Each row of a before or after table is a point. One or more steps were done to the points. Then noise was added and the rows were shuffled. The steps act on columns, c1 being the first. Name the steps. A step turns or swaps two columns, mirrors them in a line or flattens them onto one, adds a multiple of one to another, or multiplies or shifts one. Angles are multiples of 10 degrees, from the lower column toward the higher: turns from -170 to 170, lines from 10 to 170 but not 90. Use the fewest steps. Two steps may share a column if one is a turn and the other turns, adds or multiplies; they go together, in the order done. Otherwise the lowest column goes first.
In the rows, zero is written as 128.

Before (9 x 3):
[[ 80 113 121]
 [206 206  38]
 [ 68  83 141]
 [207 135  54]
 [129 152 105]
 [162 129 106]
 [ 79 107  81]
 [ 77 117 119]
 [148 144 105]]
After (9 x 3):
[[115 147 117]
 [128 136  97]
 [123 133  78]
 [119 145 101]
 [133 118 147]
 [115 151  34]
 [136 109 103]
 [126 139 122]
 [143  97  60]]
Steps: flatten c1 and c2 onto the line at 120 degrees

Before (14 x 8):
[[131 177 154 157 159  62 173 125]
 [160  69  85 122 115 167 100 100]
 [137 143  92 123 120 221 126 105]
 [169 134 152  99 102 172 103 140]
 [209 112 145  88 119 160  99  98]
 [ 84 138 135 106 137 178 228 140]
 [149 157 134 147 111 108 166 156]
 [159 163 154 175 133  97 166 185]
 [185  77 143 123  67 200 134  94]
 [ 94 178 178 178 112  29 119 180]
 [ 75 121 145 142 158 139 238 152]
 [145 173 102 121  97  55 171 178]
 [185 122 132  93  56 166  98  63]
 [ 79 116 137  83 160 153 217 172]]
After (14 x 8):
[[121 172  98 122  95  55 194 137]
 [106 153 126 148 111 110 176 123]
 [ 69  76 122 123  68 199 113  96]
 [141 179 187 178 112  29 154 175]
 [115  70  77 123 115 167  90 125]
 [172 116 155  86 159 151 225 105]
 [ 90 164 143 176 132  96 196 147]
 [130 139  90 122 122 222 110 111]
 [167 139 148 105 137 178 214  76]
 [116 176 150 156 159  62 160  94]
 [173 118 159 142 159 142 229  79]
 [ 72 123 117  92  54 167  63  96]
 [ 45 109 116  88 116 159  85 122]
 [ 82 134 136 100 101 171 119 153]]
Steps: mirror c1 and c3 in the line at 100 degrees; turn c7 and c8 by -40 degrees

Before (13 x 11):
[[171  92 239 154  72 178 166 177 121 126 203]
 [123 123 190  76  79 155 122 166 213  85 129]
 [115 103 108 174 117 145 128 111 194 154 191]
 [164  83 150 155  61 183 121 134 171 130  90]
 [154 104 193 126 151 104  86  85 180 128 135]
 [146  99 148 144 182  84 153 108 196 190 103]
 [132  63 153 120  79 188 142  79 165  76 136]
 [160 112 130 155 129 122  93 173 102 129 184]
 [ 96 135 126 122 149 184 119 120 100  88 135]
 [237 138 179 217  73 113 111 104 194 133  67]
 [132  92 187 111 194 199  83 118 154  45 109]
 [229 104 111 155 162 197 136  80 133 187 185]
 [145 116 162 193  94 156  85  99 130 159 115]]
After (13 x 11):
[[100 113 125 161 133 176 120 129  96  89 135]
 [111 192 155 160 120 179 141  65 174  76 136]
 [141 144 162 196 125 109  85 143 138 158 114]
 [157 175 241 182 130 151 165 137 131 124 202]
 [234 155 179 186 115  58 113 122 202 131  68]
 [111 148 108 175 115 110 128 109 195 153 193]
 [214 186 110 193 126 162 138  70 127 187 186]
 [143 160 191 112 120 111  88 126 175 126 134]
 [154 153 130 146 132 107  92 209 102 129 184]
 [119 165 189 161 125 191  83 162 142  42 108]
 [146 183 149 185 121 154 122 141 181 128  91]
 [123 133 190 105 113 185 120 171 218  83 129]
 [135 160 148 112 118  84 153  85 184 189 104]]
Steps: mirror c1 and c2 in the line at 10 degrees; turn c4 and c6 by -40 degrees; flatten c5 and c9 onto the line at 100 degrees; add -1 times c7 to c8

Before (11 x 18):
[[105 137 155  99  95  78 127 118 120 180 160 122 153 135 130  17 148 147]
 [126 134 115  95 166 128  69 119 124 112 116 138 134  56 149 110  97  88]
 [125  94 143  82 176 124 120 130 145  98 100 128 113 147 107 129  86 125]
 [121 138 117 102 172  91 119 132 122  81  96 106 162 143  75 119 119  96]
 [ 96  51 147  89 144 122 104 152 198  96  97 157 141 135 126 132 147 131]
 [ 97 145  76 142 161 103 117  93 140 124 165  93 129 122  97  46  80  92]
 [117 133 141 166 170 119 125  39 149 113 155 118 205 125 153 115 136  93]
 [100 130 145 156 167  92 129 141 126  83 119 168 112 124 114 128 123 117]
 [113  90 114 145 147 128 124 159 133  82 168 108 133 147 130 130 137  94]
 [111 142 151  88 166 121  87 118 131 158 119 124 161  71 119 114 124 151]
 [118 106 145  99 107 126 130 147 119  84 106  86 170  52 125 140 139 114]]
After (11 x 18):
[[110 142 149  89 165 119  88 120 131 158 119 125 161  73 119 116 118 137]
 [ 97 145  76 141 158 103 118  92 140 124 164  93 128 122  99  43   9 113]
 [114 130 141 167 169 118 123  39 149 114 153 117 205 126 153 114 148 117]
 [124 134 114  96 163 125  68 118 126 114 116 137 133  55 148 111  51 112]
 [117 107 144  97 107 129 130 147 119  84 104  86 170  51 124 139 155 122]
 [ 97  51 147  90 143 122 104 153 198  97  97 159 141 135 126 131 176 130]
 [105 136 154  95  93  80 128 119 119 182 161 122 151 134 130  18 178 136]
 [127  95 143  84 175 125 120 130 145  98 100 126 114 146 110 131  22 127]
 [115  90 115 145 145 128 122 158 133  82 168 110 130 146 129 133 152 114]
 [120 139 116 102 173  91 121 134 121  79  96 105 162 142  73 117 107 116]
 [101 130 145 156 166  91 130 140 126  86 118 168 111 125 113 129 114 123]]
Steps: multiply c17 by 2.5; multiply c18 by 0.4

Before (9 x 32):
[[137 104 139 122 160 151 149 231 132 145  99 120 134 123 100 111  61 125
  123 125 119 157 133 182 111 120 103 160 108 124 147 121]
 [126 139 121 112 143 138 142  91 116 139  92 114 112 158  84 120 152 152
  153  97 137 142 107 105 107 122 141 133 142 122 110 143]
 [148 105 104 121 102 135 114 103 111 140 105 118 107 104  86 123  62 136
  105 219 140 180  39 126 113 147 122 124 145 146 112 130]
 [124 152 127 139 102 121 126 134 138 146 168 117 176 114 147 102 119 151
  105 138  48 131 124 126 217 130 115 169 111 144 120 107]
 [ 83  98  81 119 110 132 103 101 108  98  90 129 124  90 142 133  62 151
  178 137 143 144 131 111 100 173 113 137 135  68 124 153]
 [109  95 134 115 114 142 133  91 176 149 113 133 122 132 131 108 108 117
   91  98 146 133 114 119 111 118 112 142 112 136 150 144]
 [146 136 126 124 104  59 142  89 119  89 138 135 116 152  92 114 103  77
   81 104  85 130 125 104  97 152 114 148  99 144 116 141]
 [153 106 136 161 114 146 148  94 110 142 111 127 115 132 145 114 161 138
  136 124  83 130 128 148 128 116 114 154 147 119 142 118]
 [154  98 131 117 140 104 149 145 135 141  86  98 167 148 146 234 119 146
  122  96 124 143 126 166 189 125 106 122   7  89 122 159]]
After (9 x 32):
[[137 103 111 122 162 150 149 232 132 144 153 121 133 121 102 110  61 124
  124 126 127 157 133 182 112 119 102 160 129 123 148 128]
 [124 153 135 140 102 122 125 133 138 146  89 118 176 114 147 104 117 153
  104 136 104 131 123 127 218 130 114 169 131 143 120 155]
 [147 134 133 126 103  58 142  88 119  90 119 136 117 151  91 113 105  78
   80 105 104 131 128 103  98 153 115 148 118 145 117 157]
 [154  96 117 118 138 104 148 144 134 143 168  99 167 149 146 231 120 144
  120  97 110 142 124 165 188 124 104 122  26  89 123 150]
 [108  94 120 116 112 143 133  90 179 149 141 133 123 130 132 107 108 115
   92  99 128 133 113 119 110 120 111 141 132 135 150 129]
 [153 106 117 161 114 145 148  93 109 141 142 127 116 130 144 114 162 139
  138 124 114 130 128 148 128 115 113 155 168 119 142 144]
 [126 139 129 111 143 139 141  92 118 138 166 116 110 157  84 119 152 152
  154  95 124 143 106 106 108 121 141 133 165 121 111 133]
 [151 105 150 120 101 135 112 104 110 140 154 116 106 104  84 123  63 136
  105 219 132 181  38 127 111 146 123 124 166 146 113 123]
 [ 84  97 167 119 111 133 104 102 106  98 175 129 123  91 141 131  62 151
  178 136 121 143 131 111  99 172 113 137 155  66 123 135]]
Steps: turn c3 and c11 by -170 degrees; flatten c21 and c32 onto the line at 130 degrees; shift c29 by 20
